Each wall is flat, endless, passes through zero and stands at right angles to its row. A trip goes straight from one point to another. Which walls does it cross, in order?

Walls:
(1): [-3.27 -0.07]
(2): [1.27 5.26]
(3): [ 4.65 -0.44]
(4): [-1.57  0.22]
(5): [2.39 3.60]
(6): [-1.83 -0.80]
Trips:
[1.68 4.50] to [0.29 0.44] => none
[-0.36  4.27] to [-0.75 -1.25] => 6, 5, 2
[ 0.39 -1.90] to [1.19 1.45] => 6, 5, 2

Walls:
(1): [-1.25  0.67  1.59  1.22 -0.64  4.08  3.54  1.94 -1.11]
(2): [-0.69  0.32 -1.81 -0.52  3.98  1.83 -2.81 -1.81  0.64]
(3): [ 0.64 -1.70  0.76  1.16  0.78 -3.20  1.27 -2.14  0.78]
(4): [-3.22  2.41 -0.55  1.50 -0.37  1.06  0.05  1.28  0.54]
(5): [-1.77 -1.19 -2.89 -0.05  2.00 -0.18  2.63  1.68  1.07]
(6): [-0.67 -1.34 -0.92  0.21 -1.90  0.85 -2.19 -3.49  0.50]
(7): [ 1.52 -1.96 -0.36  0.43 -0.47  3.45 -0.34 -2.66  2.44]
(8): [ 1.50  1.36  2.11  3.02 -2.87  0.32 -0.02 -0.38  0.65]
(9): [-3.36 -4.69 -1.60 -1.01  2.36  0.40  1.66 -1.18 -1.26]
Trips:
[-1.09 -0.92 -1.73  0.27 -2.70  1.56 -2.85  4.71 -1.91] to [-0.87 -1.62 -0.34 -1.20  0.56  0.62 -0.95  4.04 -1.76] => 9
[-0.14  2.42 -5.04  1.78 -1.31  0.53  0.17  0.15  2.18] to [ 0.46 -2.96  2.06  3.42  1.01 -0.03  0.50 -0.78 -1.70] => 1, 3, 9, 2, 4, 5
[-1.55 -2.90 -3.77  1.79 -4.14 -0.37  2.92 -4.80  1.73] to [ 1.54  0.68 -0.87 -1.68 -0.85  2.72 -0.44 -2.93 -4.00] => 5, 1, 2, 3, 8

Walls:
(1): [ 0.78 -0.24 -0.49  2.26 -1.54 -3.36  2.47  0.35  2.78 -2.19 -2.07  0.50
 -0.93  1.63  0.10  1.34 -0.10  0.95  0.99  0.18  1.89 -1.67  0.70 -1.03]
(2): [-0.56  0.96 -1.88 -3.53 -3.03 -0.25  2.13  0.72  0.07  1.50 -2.38 -0.94
  0.48  1.91 -1.12  1.13  1.31  0.04  0.86 -0.06  1.96  1.12  3.86 -3.27]
(3): [-2.05  0.78  3.15 -2.52 -0.12  3.29 -0.60  1.94  1.12 -0.61  1.21 -0.31
 -6.00 -1.84  2.23 -3.76 -3.44 -2.08 -0.92 -0.64  1.07  1.67  1.33 -0.62]
(4): [-4.02  3.08  1.18  2.06 -0.81 -0.17 -4.69  3.47  0.66  0.59 -0.20 -3.64
 -2.87 -1.99 -0.61  1.05  1.75 -0.81  0.99 -0.05 -3.56 -1.92 -0.07  2.49]
(5): [-2.56  3.64  1.79  1.41 -1.64  1.55  0.79  0.48 -0.01 -0.62  0.05  0.25
  0.14  1.43 -2.28  1.13 -0.84  1.14 -2.88  0.20  1.90  3.43  3.82  1.90]
(6): [-0.42  1.07  0.67  3.38  1.90 -2.47 -4.32 -0.19 -0.40 -2.19 -1.79 -0.44
  0.58  0.26 -0.86  0.87  1.22  1.15 -4.36  3.30 -3.19 -1.64  1.78 -1.28]
(7): [ 3.01  0.86 -1.59 -0.12 -1.89  1.04 -0.17  0.48 -0.89  2.91 -1.74  3.61
  1.21 -2.19 -3.47 -1.71  0.19  2.92  1.65 -1.05 -1.38  0.43  1.59 -0.40]
(8): [-2.59 -2.10  2.43 -3.02 -0.31  1.42 -0.54 -0.48  3.16  0.75  0.44  1.87
  2.04  1.32 -2.38 -2.78 -0.87 -0.91  2.11 -0.47  2.85 -1.56 -1.58  0.48]
(9): [ 0.64 -0.32  0.90 -0.50  2.88  1.32 -0.73 -0.15 -1.64 -0.13  0.00  2.26
  1.89  0.74 -0.10 -1.69  2.71 -0.79 -2.39 -1.65 -0.50  0.01  2.81  2.74]
(10): [-2.15  6.01  2.41 -1.06 -0.48  3.25 -1.29 -2.19 -1.88  3.75 -1.37 -1.18
 -2.50 -0.76 -2.23 -0.86  1.35  1.25 -2.51  2.57  3.09 -1.95 -2.43 -3.54]
Trips:
[-0.21  1.19 -1.37 -0.49 -0.84  1.92 -2.01  0.80  1.66  0.64  3.11 -0.11
  1.40 -2.05 -0.26  0.43 -1.02 -3.58 -1.45  2.22 -0.66  0.15  0.70  0.54] to [ 1.23 -1.20  2.27  1.66  3.71 -1.03  0.63  4.37 -0.59  2.64  0.00 -3.12
 -0.28 -2.17 -0.09  0.30  0.79  2.12 -2.42  0.80  1.64  0.74 -1.08  0.91] => 8
[ 3.76  0.48 -1.23  0.53  1.95  1.02 -0.05 -1.50 -0.99  2.98  2.97 -2.09
  2.42 -0.19  1.43  2.43 -3.52 -0.02 -0.96 -2.64  3.43  2.29 -4.43 -1.07] to [-0.39  3.17 -2.50  5.08 -2.12 -0.49 -0.22 -2.06  1.51  1.45 -0.16  3.46
  3.28 -2.13 -1.11 -2.71  0.56  0.31 -1.17 -0.20  0.83 -2.18 -1.96  3.25] => 7, 8, 5, 9, 1, 6, 4
[-3.18  3.09 -0.21  0.46  0.67 -1.72  2.05 -0.01  0.61  0.17  1.07 -1.55
  3.52 -1.24  0.16  1.18  1.26 -3.66  1.21 -2.10  0.44 -0.30  2.11 -0.54] to [ 4.04  1.50  2.40 -2.36  0.44 -0.32 -2.12 -3.41 -0.02 -2.67 -1.06 -0.56
 -0.19  0.22  0.23 -0.64  1.66 -1.44  2.20 -0.13 -1.21  0.50  2.41 -0.22] => 8, 6, 1, 5, 4, 7, 3
[-0.54 -1.11 -1.73  3.27 -0.58 -3.29 -4.15 -3.80 -0.38  0.04 -0.21  0.50
 -3.69 -0.58  1.45 -3.25  1.32  3.21 -0.49  0.86 -1.24  3.57 -3.57 -0.79] to [-0.97 -1.82  0.08  3.66 -1.86  4.00  2.08  2.81 -0.17  3.08  2.44 -4.04
 -0.07  4.83  1.58  0.37 -0.25  4.03  1.53 -2.79 -1.63 -1.08 -2.81 -2.44] => 7, 1, 6, 2
